Each row is a point. Two turns around zero, p and q, are shown by what they do to some points. Write where each new point lands after one turn and then the other. Backwards means that the second turn is done in reverse. Each puzzle has new turns, and all numbers are rounded.

Turn p:
[-0.273, -0.092] => [-0.164,  0.237]
[0.227, 0.157] => [ 0.213, -0.175]
[ 0.209, -0.053] => [ 0.007, -0.216]
[-0.163, -0.011] => [-0.055,  0.154]
Turn q:
[-0.014,  0.314] => [-0.269,  0.163]
[-0.069, -0.241] => [ 0.162, -0.191]
[ 0.083, -0.073] => [0.107, 0.029]
Where do these land?
q, then p: [0.132, 0.024] => [ 0.133, -0.017]
p, then q: [-0.133, -0.078] => [-0.150, -0.034]
p, then q: [-0.261,  0.189] => [-0.191,  0.259]
p, then q: [ 0.262, -0.135] => [ 0.209, -0.208]

Turn p:
[ 0.165, -0.026,  0.090] => [0.157, 0.096, 0.044]
[-0.586, -0.115,  0.072] => [-0.354, -0.431,  0.225]
[ 0.129,  0.078, -0.107] => [ 0.027,  0.119, -0.139]
[ 0.078, -0.122, -0.106] => [ 0.116, -0.066, -0.120]
[0.188, 0.100, 0.065] => [0.090, 0.203, 0.012]
[ 0.027,  0.084, -0.015] => [-0.036,  0.079, -0.023]
Turn q:
[ 0.162, -0.036, -0.198] => [ 0.230, -0.087,  0.078]
[-0.146, -0.044, -0.266] => [ 0.187, -0.067, -0.234]
[-0.172, -0.117,  0.235] => [-0.297, -0.055, -0.084]
[ 0.076,  0.128, -0.128] => [0.168, 0.095, 0.033]
[0.080, 0.068, 0.356] => [-0.287,  0.114,  0.206]
Where do these land?
q, then p: [0.050, 0.199, 0.336] => [-0.310,  0.066,  0.233]
q, then p: [-0.178,  0.123,  0.009] => [-0.154,  0.056, -0.141]
q, then p: [ 0.056, -0.404, -0.107] => [ 0.293, -0.303, -0.012]
p, then q: [-0.056,  0.077, -0.106] => [ 0.046,  0.006, -0.135]
p, then q backwards: [ 0.128,  0.004, -0.133] => [-0.135,  0.059, -0.112]

Turn p:
[-0.054,  0.321,  0.127,  0.067] => [-0.253,  0.152,  0.117, -0.160]
[ 0.124, -0.321,  0.027, -0.029] => [ 0.271, -0.201,  0.026,  0.076]
[-0.256,  0.079,  0.035,  0.059] => [-0.256, -0.072, -0.075, -0.016]
[ 0.244, -0.065,  0.250, -0.197] => [ 0.268, -0.043,  0.129, -0.274]
[ 0.070, -0.111, -0.360,  0.160] => [ 0.080,  0.100, -0.058,  0.391]
[-0.128,  0.096, -0.079, -0.059] => [-0.110,  0.063, -0.138, -0.016]
Turn q:
[-0.189,  0.088, -0.010,  0.100] => [-0.200, -0.061,  0.068,  0.072]
[-0.136,  0.136, -0.188, -0.105] => [-0.237,  0.068, -0.125, -0.082]
[ 0.060, -0.085,  0.193, -0.125] => [ 0.162, -0.043,  0.111, -0.152]
[0.066, 0.238, 0.249, 0.124] => [-0.001,  0.161,  0.325,  0.083]
[ 0.199, -0.377, -0.244,  0.005] => [ 0.276, -0.125, -0.378,  0.078]
Where do these land?
p, then q: [-0.118,  0.313,  0.200, -0.185] => [-0.211,  0.027, -0.049, -0.372]
p, then q backwards: [-0.016, -0.355, -0.167, -0.073] => [ 0.115, -0.328, -0.098,  0.170]
q, then p: [ 0.051,  0.022, -0.117, -0.014] => [-0.042,  0.098, -0.042,  0.062]
p, then q backwards: [ 0.094,  0.380,  0.099, -0.065] => [ 0.033,  0.317,  0.056, -0.250]
q, then p backwards: [-0.087, -0.076, -0.143,  0.169] => [-0.164, -0.116, -0.120,  0.087]
q, then p backwards: [ 0.101, -0.378, -0.064,  0.116] => [-0.012, -0.382, -0.104, -0.116]
q, then p: [-0.026,  0.094,  0.192,  0.052] => [-0.042, -0.099,  0.117, -0.154]

Turn p:
[ 0.074,  0.070, -0.007, -0.191] => [-0.046,  0.040, -0.199, -0.061]
[ 0.205, -0.056, -0.101, -0.031] => [-0.065, -0.162, -0.135,  0.088]
[-0.184, -0.157,  0.080, -0.231] => [-0.242,  0.240,  0.022, -0.042]
[-0.230, -0.031,  0.287,  0.173] => [ 0.028,  0.088,  0.345, -0.197]
[ 0.134,  0.173, -0.259,  0.280] => [ 0.324, -0.205, -0.032,  0.213]
Turn q:
[-0.080,  0.121, -0.131, -0.281] => [ 0.042,  0.239,  0.155, -0.184]
[-0.130,  0.102, -0.013,  0.039] => [-0.159,  0.046,  0.016, -0.036]
[ 0.001, -0.328,  0.143,  0.122] => [ 0.070, -0.211,  0.064,  0.299]
[-0.052,  0.109, -0.253,  0.342] => [-0.252, -0.278, -0.064, -0.225]
[ 0.123, -0.043, -0.012,  0.086] => [ 0.065, -0.115, -0.084, -0.001]
[ 0.138,  0.040,  0.266, -0.308] => [ 0.235,  0.319, -0.088,  0.147]
Where do these land?
p, then q: [ 0.355, -0.028, -0.005,  0.047] => [ 0.121, -0.209,  0.258,  0.066]
q, then p: [-0.062, -0.129,  0.232, -0.057] => [ 0.183, -0.144,  0.152, -0.012]
p, then q: [-0.211,  0.150,  0.274,  0.054] => [ 0.156,  0.327, -0.115,  0.019]
q, then p: [-0.024,  0.090, -0.289, -0.222] => [-0.109,  0.089, -0.228, -0.264]
q, then p: [-0.058, -0.083, -0.212,  0.178] => [-0.263,  0.086,  0.101, -0.008]

Turn p:
[-0.055,  0.001,  0.057,  0.168,  0.362,  0.158] => [0.180, 0.038, 0.081, 0.146, 0.162, 0.320]
[ 0.173, -0.144, -0.022,  0.041, -0.098,  0.106] => [ 0.019,  0.067,  0.036,  0.060, -0.253,  0.002]
[ 0.116, -0.131,  0.156, -0.126, -0.152,  0.017] => [ 0.014,  0.072,  0.171, -0.038, -0.152, -0.187]
[ 0.065,  0.189, -0.426, -0.017, -0.110,  0.138] => [-0.152,  0.163, -0.422, -0.050, -0.111,  0.100]
[-0.093,  0.050, -0.088, -0.067,  0.334,  0.040] => [ 0.223,  0.058, -0.109,  0.000,  0.226,  0.144]
[ 0.063,  0.039,  0.137, -0.020, -0.115,  0.199] => [-0.112,  0.189,  0.153, -0.012, -0.074,  0.016]
[-0.140,  0.107,  0.171,  0.018, -0.092, -0.672] => [-0.134, -0.500,  0.020,  0.053,  0.285, -0.410]
[-0.129, -0.111,  0.016,  0.003, -0.129,  0.014] => [-0.038, -0.086,  0.072, -0.158, -0.083,  0.015]
Turn q:
[ 0.138, -0.086,  0.224, -0.314,  0.169,  0.214] => [ 0.099, -0.136,  0.208, -0.358, -0.067,  0.213]
[-0.022, -0.131,  0.068, -0.005, -0.039, -0.032] => [ 0.020, -0.066,  0.070,  0.005, -0.089, -0.085]
[-0.278,  0.422, -0.041,  0.260, -0.352, -0.078] => [ 0.173,  0.393, -0.075,  0.491,  0.150, -0.019]
[ 0.191, -0.073, -0.124,  0.164, -0.060,  0.030] => [ 0.031, -0.067, -0.183, -0.062,  0.112, -0.182]
[-0.060,  0.124, -0.291,  0.070, -0.031, -0.053] => [-0.092,  0.060, -0.261,  0.164,  0.051,  0.051]
[ 0.146, -0.018,  0.300, -0.246,  0.227, -0.111] => [-0.114,  0.085,  0.280, -0.343, -0.124,  0.067]
[-0.166,  0.020, -0.122,  0.267,  0.045,  0.034] => [-0.094, -0.074, -0.042,  0.252,  0.188, -0.048]
[ 0.051, -0.258, -0.013, -0.196,  0.041, -0.004] => [-0.024, -0.195,  0.004, -0.149, -0.220,  0.004]
Where do these land?
p, then q: [ 0.115, -0.056, -0.059,  0.206, -0.244,  0.019] => [ 0.181, -0.045, -0.005,  0.267, -0.086, -0.093]
q, then p backwards: [-0.158, -0.070,  0.098,  0.127, -0.145,  0.020] => [ 0.170, -0.076,  0.142,  0.028,  0.093, -0.113]
q, then p: [ 0.108,  0.331,  0.153, -0.464,  0.162,  0.070] => [-0.123,  0.576,  0.082, -0.178,  0.078,  0.005]
q, then p: [ 0.119,  0.223,  0.081, -0.228,  0.093,  0.431] => [ 0.235,  0.499,  0.057,  0.046, -0.063,  0.055]
p, then q backwards: [ 0.042, -0.099,  0.117,  0.030,  0.271, -0.316] => [-0.110, -0.139,  0.049,  0.249, -0.164,  0.277]
p, then q: [-0.073, -0.010, -0.131,  0.073, -0.100, -0.050] => [ 0.031, -0.125, -0.073,  0.075, -0.110,  0.029]
p, then q backwards: [-0.113, -0.030, -0.182,  0.266, -0.068,  0.002] => [-0.093, -0.093, -0.213, -0.183,  0.142,  0.078]
p, then q: [-0.041, -0.290, -0.077, -0.008,  0.030, -0.176] => [ 0.071, -0.098, -0.100, -0.176, -0.168, -0.199]

Turn p:
[ 0.238, -0.100, -0.156,  0.034,  0.061,  0.265] => [-0.074,  0.027, -0.055,  0.209, -0.170,  0.290]
[-0.152, -0.159,  0.205, -0.206, -0.007,  0.041] => [-0.140, -0.039, -0.233,  0.043,  0.149, -0.188]
[-0.259,  0.261, -0.174, -0.132, -0.176, -0.050] => [ 0.203,  0.188,  0.210,  0.123,  0.190, -0.210]
[ 0.089,  0.083, -0.014,  0.252, -0.179, -0.269] => [ 0.100,  0.131,  0.162, -0.351, -0.046,  0.067]
[-0.203,  0.351, -0.101,  0.176, -0.041, -0.202] => [ 0.248,  0.042,  0.356, -0.124, -0.026, -0.205]
[ 0.002, -0.228, -0.132,  0.030,  0.124,  0.267] => [ 0.008, -0.008, -0.223,  0.237, -0.206,  0.094]
[ 0.144, -0.161,  0.192, -0.203,  0.180, -0.215] => [-0.090, -0.292, -0.180, -0.147,  0.218,  0.092]
[ 0.141, -0.047,  0.179,  0.050,  0.038,  0.163] => [-0.255, -0.049, -0.037,  0.009, -0.111,  0.060]
Turn q:
[-0.046,  0.194,  0.033, -0.040,  0.000,  0.173] => [ 0.044, -0.020,  0.045, -0.068, -0.150, -0.202]
[ 0.331, -0.177,  0.242,  0.193,  0.167, -0.201] => [-0.074, -0.183,  0.221,  0.026,  0.448,  0.127]
[-0.089,  0.150, -0.142, -0.169, -0.018, -0.232] => [-0.138,  0.312,  0.036, -0.034, -0.106,  0.060]
[-0.098, -0.028, -0.069, -0.246, -0.161,  0.250] => [ 0.292,  0.066, -0.082,  0.046, -0.254, -0.035]
[ 0.157, -0.269,  0.126,  0.258,  0.371, -0.081] => [-0.196, -0.382,  0.158,  0.108,  0.245,  0.206]
[-0.197,  0.032,  0.046,  0.016, -0.133, -0.091] => [-0.019,  0.085, -0.144, -0.192, -0.033,  0.043]
[-0.059,  0.098, -0.236, -0.013, -0.226,  0.181] => [ 0.091,  0.124, -0.234,  0.114, -0.151, -0.197]
Where do these land?
p, then q backwards: [ 0.048, -0.128, -0.087, -0.182,  0.168,  0.214] => [ 0.038, -0.236, -0.242,  0.105,  0.047,  0.067]
p, then q: [ 0.159,  0.151,  0.164, -0.160, -0.011,  0.167] => [-0.095, -0.212, -0.096, -0.208, -0.126,  0.078]
q, then p backwards: [-0.323,  0.235,  0.197,  0.060, -0.063, -0.276] => [ 0.142, -0.119,  0.305,  0.216, -0.259, -0.202]
q, then p: [ 0.167, -0.235,  0.283, -0.014, -0.173,  0.100] => [-0.132, -0.242, -0.094,  0.053, -0.040,  0.337]
q, then p: [ 0.045,  0.040, -0.346,  0.040, -0.023, -0.351] => [ 0.164, -0.002,  0.287,  0.128, -0.196, -0.290]
p, then q backwards: [-0.094, -0.009, -0.314,  0.113, -0.073, -0.028] => [ 0.041, -0.058, -0.012, -0.292, -0.171,  0.084]
q, then p backwards: [-0.001, -0.054,  0.103,  0.142,  0.176,  0.175] => [ 0.006,  0.070,  0.103, -0.022,  0.277, -0.049]
